Every row gives one point. The points of each table are mixes of a few directions, plus a little noise. How many directions does each table use, and how many do they share? Where both have some left over, give the other angles between the two spaces (their principal angles), to ten degrees, smallest first.

First (4 x 3):
[[ -3  15  95]
 [ -1  -3 -17]
 [ -1  -2 -31]
 [  3  -7 -48]]
Second, 5 rows:
[[ -2  10  67]
 [  0   1   9]
 [  2  -9 -62]
 [  3 -10 -68]
 [ -1   7  54]]
Directions: first 1, second 1, shared 1

First, 7 rows:
[[ 33 -39  54  61   5  26  19  17]
 [-24  36 -54 -48  -8 -27 -23  -6]
 [-25  15 -17 -38   2  -6  -2 -20]
 [ 29 -10   5  39  -7  -1  -5  28]
 [-33  41 -58 -63  -7 -30 -23 -14]
 [ 14 -45  71  42  16  40  35 -10]
 [  6  -2   0   8  -1  -1  -2   6]]
Second:
[[ 32 -61   1 -64   1  19  20  15]
 [-41  44   4  24  12   2   3 -34]
 [-11  62   6  95  23  30  18  -7]
 [-20   2  32  23  -1  -9  -6 -18]
 [-16 -67  71 -31  -9  -8   2 -30]
 [ 28 -18 -16 -15  -3   5   4  24]
 [-18  51 -19  38   0 -13 -14  -3]
 [ 37  11 -22  41  -5   1  -6  40]
 [-26   9 -30 -62 -13 -34 -24 -13]
 [ 33 -32 -24 -48  -5   5   5  26]]
Directions: first 2, second 4, shared 2

First, 11 rows:
[[  0   0   0   0   0   1  -1   0   0   0   0   0]
 [  6 -10  -4  17  -3  39 -23  14   5  16   1  -5]
 [  3  -5  -2   9  -2  21 -12   7   3   9   1  -2]
 [ -7  12   5 -20   4 -46  27 -16  -6 -19  -2   5]
 [  1  -1  -1   2   0   5  -3   2   1   2   0  -1]
 [ 14 -24 -10  41  -8  95 -55  33  13  38   3 -11]
 [ -3   5   2  -9   2 -20  11  -7  -3  -8  -1   2]
 [  0   0   0   1   0   2  -1   1   0   1   0   0]
 [ -7  13   6 -22   5 -51  30 -18  -7 -21  -2   6]
 [  4  -8  -3  13  -3  30 -17  10   4  12   1  -4]
 [-11  19   8 -33   7 -76  44 -26 -10 -31  -3   9]]
Second (9 x 12):
[[  9  -6  -9   2 -10   3 -30  -2  19   3  -9 -12]
 [ 19 -10 -17   3 -20   6 -54  -5  35   6 -17 -23]
 [-15   8  12  -2  15  -5  41   4 -28  -4  14  17]
 [ -4   2   4  -2   6  -1  14   1  -9  -1   4   5]
 [  7  -4  -6   1  -8   3 -19  -1  13   2  -6  -9]
 [ -4   1   3  -1   4  -1   8   1  -4  -1   2   4]
 [-16   8  13  -2  18  -5  47   3 -31  -5  15  19]
 [ 24 -13 -21   4 -27   7 -69  -5  45   8 -22 -29]
 [-22  11  19  -2  24  -7  63   6 -41  -7  21  26]]
Directions: first 1, second 1, shared 0; angles 60

First, 10 rows:
[[  1 -41  -6 -11  -1 -19   0 -15 -16 -24 -22 -12  11  -9  -6 -13 -12 -27
   36 -15]
 [-14  19   3 -14   1   8 -11  20   0  29  12  17  -4  12  -2   9  -2  41
  -23  39]
 [-21  79  11  -8   3  33 -14  49  22  75  47  39 -20  25   2  28  12  95
  -79  80]
 [ 18   7  -1  27   0   5  14 -15  12 -21   2 -12  -4  -8   8   0  12 -34
    0 -43]
 [-15 -62  -5 -40  -3 -29 -13  -7 -33 -15 -33  -6  20  -4 -18 -18 -27  -6
   49  18]
 [ 12  -2  -2  18   0   1  10 -11   6 -18  -2 -11  -2  -7   6  -2   6 -26
    5 -31]
 [  6  -2  -1   9   0   0   6  -7   3 -10  -3  -6   0  -4   2  -3   3 -15
    4 -17]
 [  0 -13  -2  -6  -1  -6  -2  -4  -5  -6  -7  -4   4  -2  -2  -4  -6  -5
   13  -1]
 [ 11  -8  -2  14   0  -3   9 -14   4 -20  -5 -13   1  -7   4  -3   4 -28
   11 -32]
 [  2  20   1   9   1   9   2   4  10   8  11   4  -6   2   5   7   7   7
  -17   1]]
Second (11 x 20):
[[  9  30  -4  21   7  28 -26  -8   2 -26 -30   7  75 -30  37  -6 -44  29
   -1  -5]
 [ 20  -5   6  -4  18 -16  -6   0   9 -16  -4  -1   0  -2  10 -36  -1 -18
   11 -13]
 [ -8 -23  10 -51  15 -38  -9  27  -3  32  14  16 -38  24 -21 -30  10  16
    2  53]
 [ -7  -4  -2 -13  -2  -6  -5   8  -2  14   1   7  -4   1  -5   3   1   9
   -4  23]
 [-31  21  -2  39 -26  60  19 -22 -22 -10   5 -23  25  20  -8  53 -15  34
    1 -36]
 [ 10 -25  12 -19  19 -26   2   0  -2 -13   2  -8 -20  19  -8 -44   4 -19
   26 -14]
 [-32  -9 -14 -15 -26   6  -2   8 -18  32  -2  10   0  -7 -18  48  -1  24
  -12  46]
 [-17 -10   0  -7  -6   6   1  -2 -15   3  -3  -4   5  10 -11   9  -9  16
    9   6]
 [ 36  37  -5  27   3  -8   5   8  44  12  16  15 -26 -33  24   6  38 -41
  -44  -7]
 [ 12  22  -1  14   4   8  -7   0  13  -5  -4   6  17 -15  18  -2  -4   1
  -13  -4]
 [  6 -34   1   9  -6 -14  29 -20  -6 -22   5 -27 -33  12 -18  -3  21 -53
   27 -50]]
Directions: first 2, second 5, shared 2

First, 8 rows:
[[ 74 -67 -42  41  28 -29  31  29 -10 -32 -76  -6 -45 -10  -1 -18  19  14
  -18  24  45  11  19   3  75  35  -2  -2  14 -21 -30 -16]
 [-28  14  14  -6  -3   1   1 -13   6   3  25  -6  11  21   9  -2  -5 -15
    0  -7 -13  -4   8   3 -16 -19 -12 -15  -5  10  16   1]
 [-73  13  30   4   9 -19  28 -41  19 -12  57 -28  13  95  43 -26 -10 -62
  -13 -11 -25  -9  56  17 -15 -60 -59 -75 -17  33  52  -6]
 [  7  21   3 -19 -15  23 -28   9  -6  20   2  19  12 -47 -24  22  -4  28
   14  -5  -6  -1 -37 -10 -24  17  32  41   3  -9 -14  11]
 [-24  10  11  -2   0  -1   4 -12   5   0  20  -6   7  23  10  -4  -4 -16
    0  -5 -11  -3  10   4 -10 -16 -14 -17  -6  10  15   0]
 [ 26   5  -7 -10 -10  16 -22  17 -10  12 -16  17   2 -50 -24  17   1  31
   11   2   5   3 -34 -10  -6  26  32  41   6 -14 -22   6]
 [ 10 -22  -9  16  12 -15  17   1   0 -15 -14  -9 -14  20  10 -12   5  -9
  -10   6  11   2  19   5  23  -1 -14 -18   1   0   0  -8]
 [  7  24   3 -22 -18  25 -32  10  -8  22   4  20  14 -52 -25  25  -3  30
   17  -6  -7   0 -41 -11 -27  19  35  43   3  -9 -15  11]]
Second:
[[-19 -13  28 -32 -53  -7 -19  54  34  -2  41   2 -15  10  -7  24   1  26
   14  -4  40  16  12 -33   6  46  42 -10 -12  12 -50  37]
 [ 17  23   1  30  53 -15  16 -10  -4  12 -70 -14  15  25  15 -24   0 -18
   -6 -18 -10  30  12  -5  12 -45   0 -48 -20   2  61 -34]
 [-20 -34   4 -19 -33   5 -16  22  42  -6  54 -17  19   7   1  20  -5  20
    6   3  27  19   8 -44  14  62  28   7 -17  18 -39  71]
 [ -2  -5   1  -8  -8   7  -5  -7 -15   6  20  12  -2 -13  -8   2  11   0
   -2   8  -8  -7  -8  16 -18   6  -4  24   9 -10 -15   8]
 [  3 -10   3  -9  10  13  -9 -32 -46  33  26  24  15 -25 -15  -9  39  -9
  -13  15 -35   9 -18  43 -53   2  -7  48   9 -29 -12  22]
 [-14   1   0  29  22  -1   1 -17  25 -20 -10 -35  39  63  26 -19  -8  -6
   -7 -12  17  15  19 -43  32 -15   0 -39 -24  23  36  17]
 [  3  12  -5  -4 -18  -5   6  20  10 -21 -10   4 -32  -9  -1  12 -23   6
   10  -2  12 -30   0   0  18  -6  -8  -8  15   7  -7 -35]
 [  9  37  -6  25  19  -5  16 -16 -21 -21 -48   5 -22  17   9 -18 -13 -15
   -2  -7  -6 -38   0  22  11 -64 -32 -23  18  -2  39 -77]
 [ 23 -10 -27 -12   9   8  10 -12 -25  19  -3  20 -16 -75 -19  13  -2  -5
   -1  17 -37 -15 -25  43 -22  16 -19  49  23 -21 -12  -8]]
Directions: first 2, second 5, shared 0; angles 40, 60
